Each row is a point. Two turns around zero, p and q, are shown by what they do to some points. Where does a point land after both, in the order given? Backwards means that the second turn is done in reverse. Each puzzle has new turns, and all numbers are rounded.

Turn p:
[-10 -23 -27] -> [ -4 -18  32]
[ 5 17 13] -> [ -1   8 -21]
[16 28  7] -> [  1  -4 -33]
[29 11 24] -> [ 25   9 -29]
[-39 -33 -17] -> [-20   4  50]
Turn q:
[12  4 -9] -> [ 2 15 -5]
[ -5 -26  19] -> [ 19 -19  18]
[-6 53  4] -> [-52  13  -2]
[-11 -42 -30] -> [ 41 -17 -29]
[10 11 15] -> [-10   9  17]
Where do these land?
q, then p: [-40  35  -8] -> [-32  -1  43]
p, then q backwards: [ 27  10 -27] -> [-33 -22  -3]
q, then p: [12 11  3] -> [-11   6 -11]
q, then p: [ -8 -22  29] -> [29 23  6]
q, then p backwards: [  9 -34   3] -> [ 27 -23   2]

Turn p:
[ 11 -16  -9 -36  39  13] -> [ 27 -27 -21 -15  36   0]
[19 20 -6 38  7 21] -> [ 19   0   4 -12 -41  22]
[-37  -3  -9  11  -3 -39] -> [  4  34  12  34   7 -25]
[ -2  -1  23 -11  -8 -15] -> [-17  -1  20  -1  14  -6]
[-39  -5   5 -23  -5  10] -> [-15  26 -16   2  32   6]
[ 10  12 -48 -42   3 -22] -> [ 11  -8 -33 -13   7 -57]
[17 15 33 43  2 14] -> [  2  -1  36 -10 -31  36]
[ 20 -21  10  20 -35  18] -> [-31 -22  -1  15 -26  24]
Turn q:
[15 -6 35 22 -7 13] -> [ 26 -15 -14 -33  -2   1]
[ 27 -32  -4  17  14  13] -> [  3 -18 -13  -9 -30  31]
[ -4  17 -12  26 -18  10] -> [ 20   6  25  -5 -16 -14]
[ 32  16  -3 -49  -6 -17] -> [  8  31 -22  31  32  23]
[-19 -30 -42  -8  -7 -25] -> [-32   6  -8  38 -32 -15]
[ -6 -12  21 -31  35 -48] -> [-28 -30 -32  29  39   1]
[  1  33 -18  17  23   1] -> [  8 -12  42  12   8  10]
[-25 -10  -3   3 -39  27] -> [ -4  31   1 -27 -24 -28]
[-20  24  25   4   5  25] -> [  1   0  21 -35  23  -9]
Where do these land?
q, then p: [ 34  22 -28  16  13  38] -> [-31 -16   5 -37  -6  41]
p, then q: [-36  -9  30 -15 -46 -24] -> [-19 -32  35 -11  26 -42]
q, then p: [ -9 -13 -20  -8 -11 -31] -> [  5  19   9  25 -26  -7]
q, then p: [ -6 -19  26  -6 -34 -48] -> [ 30  -6  -6  31 -25 -45]
p, then q: [ -6  19   6 -21  18   4] -> [-10   5  -3  11  24  20]
q, then p backwards: [ -3 -21   2 -18 -22  -6] -> [-15   6 -26  -6 -17   7]
p, then q backwards: [-14  -5  -7  19  20  29] -> [42 -2 -1 -8 -4  7]
p, then q: [ 6 38 -1 25 32 11] -> [ 28  35 -18  -4  19  22]
q, then p: [ 34 -14  -8   8  31  26] -> [-22 -10 -32 -11   3  37]
